Rows are points. A path goes straight from each point to the next, and from the last back to the first. The post is the endless flat space through its rows: a point in 2 columns, a line in 3, a plane in 4, and so on, so that a path can go around it. How many times does the path go around the post? Going back the other way cancels.

Post (2 x 3):
[[ 12  -4  53]
 [ 18  37 -23]]
Path, 12 rows:
[[ 42  34   5]
 [ 25  19  60]
 [ -8  49 -10]
 [-24  10 -34]
 [-35   5 -31]
 [-16  32  31]
 [-14  58 -21]
 [-30 -16 -24]
 [ 13  -3  10]
 [-26  23 -11]
 [  2  27  20]
 [ 36  53  27]]
Times around: 0

Post:
[[  9  15 -17  -4  35  -3  21   2]
 [-22 -16  -7  17 -43 -28   9  15]
 [ 11  18 -41 -31  17   7   0  13]
 [  3 -15  -4  -3   3 -26  -5   9]
 [ 11   5   4 -20   4   7  10  19]
 [ 36  -2  60  36 -18   7 -23 -24]
 [  0  -1 -16  19  29 -16  -1  35]]
Path, 16 rows:
[[-15 -16   8 -14   8   7 -16  16]
 [ 10  11  16  21   9  -3 -21  10]
 [  7  34   2  -8  -2 -16  11  22]
 [ 27  14 -12  15   6 -22  -3   8]
 [ 31 -11  -5  -4   5   2   6  -8]
 [ -5 -15   5  25   9   0  24 -15]
 [-17 -11  -9   6  41 -18   6   4]
 [  6  15  14  -5  25   2 -15   9]
 [ 11   5   6  30  10 -18 -12  37]
 [  9 -10 -26   6 -11 -42  29  23]
 [ 46  17 -19  23 -17  17   7  -7]
 [ 17   1  -1  11  13 -32   9  15]
 [ 26  18   4   1  -9  34  27   7]
 [  0 -25  10  17  11  20   2  19]
 [-34  21 -27  44  33   7  17  11]
 [  0   6  -1   3  25  19  -8 -13]]
Times around: 2

Post, 11 rows:
[[ 14  -3  15  50   5  -6 -10  31 -30 -11  21  13]
 [ 26  16 -35  20  19 -12 -13 -21 -18 -32 -16   3]
 [  0  17 -26  15 -30  16  29  12 -21  38 -14  16]
 [  8 -10  17   9 -54  14  -1  13 -28   3   7  -7]
 [ -4 -26  45 -15  -8   6  -6 -26  -1   4 -25  10]
 [ 12  -4  17  22 -10  -7 -14 -28  35 -24 -15  18]
 [ -5   6   5  16  10 -20  -5 -42 -10 -19   5  -1]
 [  0  -4 -14  34  10 -17 -45  -2  23  39  17  22]
 [ 34  -1  25   7  52  22  -5  -1  -9 -60  18  -8]
 [ 11  17  31 -32  -8  18  14  39 -18  -3 -11 -12]
 [  3  -3 -39 -22 -27 -14 -16  24   9  -9   9  29]]
Path (13 x 12):
[[ 10  -9  14 -21   3   1 -35  10 -12 -31  13   0]
 [ 19  -5  33  -7 -14   5 -13   3 -15 -28   4   3]
 [ 40   9  20  25 -19   3  13  26  -3   8 -19  11]
 [ 22  -5  -4   9  39  10  -6   7  40 -25  22  11]
 [ 29  21 -33   5  45  -2 -18  12  15 -42 -12   8]
 [  1  -1 -42  11 -24  -4 -13 -28   8 -19   7  20]
 [  2  28   0   2  -7 -15 -39 -13 -11 -26  34   7]
 [ 50 -12  21   1 -13 -11 -29  -1 -11 -18 -21  10]
 [  9  -4   4  28  -5  -4  -3  19 -23  21  23  -2]
 [  0 -17 -28  -1  -6  -5   4   5   1  -2  -6  -1]
 [ 33   5   6   7 -22 -19  18 -19 -10 -15 -13  -5]
 [ 37  -1  -4 -17 -13   9 -11 -26   1  -5  33  -2]
 [ 13  12  -4   0   9   4 -42 -28  10 -12   2  16]]
Times around: 1

Post (17 x 18):
[[  9  28 -19  -2 -19  -6  12  14 -19 -36 -44 -22 -41  19 -43  19  15  28]
 [  9 -12   1  18 -18   9  16 -15 -11  -9  25 -24   1   8 -28   0   9  -6]
 [ -7   0 -39   4  15  53  39  19 -22 -14 -32  13  -2 -29 -18 -18 -25  28]
 [  5  26  -6 -40  -7  19   1   6 -24  34   0 -12  -2 -26 -26  12 -46  13]
 [ 21 -26 -12   9   4  -6  20   2   0  18  -3  19  16 -19  13  20   2   9]
 [ -6  14  -8 -18   4  -3  14 -49  19  -5 -45  23  -4 -15  -3   0  -8  10]
 [  2 -22 -25  11   4  -1  -3  -7 -12  11 -12   9 -17  -1  -2  23  19 -21]
 [  3  -3 -12 -17 -19  -6 -23   9  -9  11   2 -18 -33   7   0  -5 -45  10]
 [ -8 -22  12 -35 -18   6   7  -7 -13 -18  -1   8  11  -8   5   0  -6  -5]
 [ 18 -16  19  27 -20  12  -7  33  -5  11  -2  10  -9 -24   7  34  23 -20]
 [ -4   3 -13   9 -17  27  -2  31   1  -5 -38 -38   5  16   7  29 -22 -37]
 [  3   8   6   6  22  -1  -7  11 -15  -7 -14  15 -10   0 -37  14 -18  28]
 [-21 -11   1 -17 -13  22  21  -8  26   2  -3 -18  14   0  17   7  28  -7]
 [  6 -11   2 -21   2  -8  13   0  25 -18   0  20  -1 -13 -15  13   8 -13]
 [ 16 -31  -9   0 -24  27  -5 -31  17  13  18   5  -1  39  -1  25   1 -20]
 [ 32  13 -30  13  21  14 -52  12  -1 -23 -26  22  -3 -26  10  50 -27  -4]
 [-18 -53 -33  -4 -27  39   3 -29  28  -2 -11  16  41   4 -13 -16   1 -11]]
Path (26 x 18):
[[ -8 -17 -10 -11 -16 -15   8  15  -2  30 -32  10   2   7   3  17   2 -11]
 [ 13  11 -21  16  -3  19  36  16  18  -2 -12   3 -40  24  -7  34 -12  16]
 [ 19  -7   3  55   4 -13 -20  -6  37 -36   3  -4  -1  -1  -4  25  11  -5]
 [-15 -11 -10  25   3 -33  20   8  -5 -11  13   2   1  -8 -10 -12 -17   3]
 [ 16 -15  -8 -35 -22 -15 -28  -4 -39 -16  12  20 -30   9 -13   9 -14  -4]
 [  6 -25  21  18  -5  25  -4 -36 -10   2   5  26  22  -3   1   7  26 -16]
 [  2 -12  -7 -24  -7   7 -26  -1  -9  33 -19  -6  -5 -41 -33   1  -9  -8]
 [-17 -42  -1 -23 -19  32   6 -31 -31   9   2   2  16  -8   6  12 -24   2]
 [-17 -15  25 -25   0  -2  -4 -12 -16   1 -36  24  -1 -16  -8   8 -27   9]
 [  8 -16   9 -11   7  27 -21 -16  46 -11   5  15 -14 -13 -25  -7  32  27]
 [ 10  15 -45 -14  21  27   0   0   7  15 -29   5 -10  17  -5  11 -25  14]
 [-11  39 -31   3   8  22 -10 -16  23  -5 -15  29  -7 -17 -13   9  -6   1]
 [ 19   3 -18  19 -14  -7 -24   1 -12 -18 -35  11 -25  14  17  47  11  22]
 [ -3   4 -15  29  12  12  26  13  -6 -22 -13 -22 -12   2 -31  20  21  17]
 [ 27 -11  -6   8   9  35  -4   9  13  -1   7 -29  13 -13  25  25 -17  20]
 [ 24  -1  11  -1  -1   9 -18  26  23  33 -14   0   9   5   6  19   7  29]
 [ 29   3 -11   0  -6  27   3   7 -21  24 -14  10 -22  -8 -41  17 -11   8]
 [  0 -12  -5 -22   0   4  -3  -8  -1  11  14  -8 -26 -21   9  10 -16   8]
 [-10   1   6 -17  -7 -19  29 -13  10   5   8 -17 -10  -4   1  26   0   1]
 [-16   8 -13  30   1   4  29 -10   1 -14  -6  -6  18   8 -16  -4 -18 -16]
 [-27  -2 -13 -41 -31  14  13 -15 -32  23 -34   9   5  -7  -8 -16   3  -5]
 [  6  -7 -41  15  -3  52 -15   4   8  20 -26 -11 -10  -7   5  10   1 -17]
 [ 12 -30 -43 -11  -2  25  13  -3  -7  13 -14 -21   9   7  21  25  17  13]
 [ -7 -14  12  28  28   5  20 -34  60 -14 -20  -9  -9   5   8 -16 -12  25]
 [-30  -9  20  -1  -7  34 -19   5 -18 -26 -22 -39   3  30   5 -13 -20  13]
 [  6  -9  21  12  -8 -28 -21 -24  20  14 -11  48 -45   7 -22  -8   5  21]]
Times around: 0

Post:
[[-11   4   6 -31   1  22  14 -28  35 -23   1  14   3   2   0 -19  20  -6]
 [ 38 -10  37  -7 -14  -7  -9 -16  23   8  33   7  -6  21  -6 -24  29  -6]
 [-10   7 -32   5 -14  -3  -1  15   4  35 -40 -14  18   1  -9  11  -6  25]
 [-24   7  18 -24 -17  15  27   9   8  11  18  16  -5 -15 -15  -3  37  22]
 [ 22   5   7 -20 -16  10  -7  -7   5  17  12 -26   9  34 -11   6   9 -47]
 [ -1 -30   6 -32  -1  11  23  -5   6  -7  -7  -7 -24  12   2  -9  25  28]
 [  8  10 -32  23 -20  27  13   9 -27  18 -40   2   4 -18  21  16 -22  -4]
 [-11   0 -33   1 -10  14  -2  -7  -8  38 -27  22  19  13   8  37   1  -4]
 [ -5   1  -2 -27   4   6  22 -23  -5   4  -3  13 -14 -15 -24  -8  14  10]
 [-11   3 -18   8  13  -1 -22   3 -23  26 -26 -18  16  -5  24  17  -3  -7]
 [-21 -16 -37  -5 -26   1  -2 -10 -18  37   7   1   3 -10  11  -8   8  -4]
 [ 19 -13  21 -16 -28  -6 -27 -11  25 -18  19   7 -22   4 -17   2  27 -25]
 [ -7 -11  -3  -6   4  30  28  -7   9   2  23  -1 -19 -14 -14  13  -9  24]
 [ 11 -21 -30   0  -3   8 -11   2 -31   9 -28  15  40 -11   3  12 -15  -7]
 [ 13  11 -24 -28   0   6  24  15  12  -1  11  18 -15  -9  -2  -8   3   8]
 [-12   9 -17 -14  -8   1  27 -18  -6 -27  22  11 -14   7   2   6  13  18]
 [ 20   8  18 -28 -17  19 -39 -21  -1   7  43  -2 -10  20 -12 -18  36 -10]]
Path:
[[-15 -18  20 -15  21  16 -35 -43  12  -4   8 -14 -51   4 -20   3  55  30]
 [  4 -14  -2 -13  18 -24 -21 -20  34 -33 -21  11   6  22  -7   3  30  16]
 [ 23  -9  10   7  -6  18 -38  18 -23  45  27 -28 -27 -41  28 -14  26  15]
 [-32   1  27   8 -14   5   1  18  34  35 -51 -12  26 -16  36  -1  26  38]
 [-12  -6 -21 -46 -31  30   8 -11 -17  17  18  22 -40 -15 -26 -16  14   9]
 [ 24 -13   1 -32  -3  39   5 -19  -8  22  -4  33  22   7 -21 -17  15  -8]
 [  9  11 -36 -24 -18   4 -26 -10 -18  -5  10   1  -6   6  17   4  42 -34]
 [-10 -45  -9 -31   1  22  18 -35 -25 -40 -30   5  34  10  17 -13  37  14]
 [-10 -15  -8 -36 -35 -16  -2 -22  15  -9   8  15  -9  -7 -37  25  36  -4]
 [-19  18 -10 -28 -22  11  17  -5   0  16  -2 -19  17  36  24  -1  14  11]
 [ 22  38 -44 -35 -16 -19   7   3 -13  25   8   6  19  11   1 -29  -2   9]
 [-12  13  -8 -15 -34  27  15  33 -19  31  12 -32 -18   1   9  15 -18 -13]
 [ 19   1  14  -8  17  -3   0  26 -18  -8  11  13  24   2 -14 -14   4  -9]
 [ 47  -3 -23  29   4 -17  -4  10 -60  16 -13  -5  14  -1   5  -3  -3 -23]
 [  6 -42   2 -16 -12  44  25   4  -9  11  -7  11 -24  -2  21  11  35 -20]
 [ 36  -9  -4 -18 -36  -1  -5  16 -20  41   0 -29  -8   5   5  -1  34  13]
 [  1 -21 -26 -50 -10   2 -12   6  30  20 -28  14  44  17  18   0  -6 -26]
 [-34  37  12  -8 -17  44  13  33 -20  45  -6 -19  13 -16   2 -14   3 -23]
 [ -3  37 -14  10 -24  -4   4  38 -18   4  29  -8 -14  14   2 -16  24  43]
 [ 26 -39   3   1  15 -12   0 -10 -48  28 -16 -25 -33   2  51   9  39  -2]
 [ -6  23  19 -19   9  42  16 -10  -1  37  41 -35 -23  15  37  13  32  -4]
 [ 20  16   4   7   6  12  19 -29   1  13  -5  -5  33  13 -22  27 -19  33]
 [-10  -1 -36 -18 -41   2  25  16 -12  10  -2 -20   1  12 -19  -7 -18   9]
 [ 10   2  26   2   0  19 -40 -29 -57  -5  45  34  -8 -10  17 -24  41  -8]]
Times around: 4
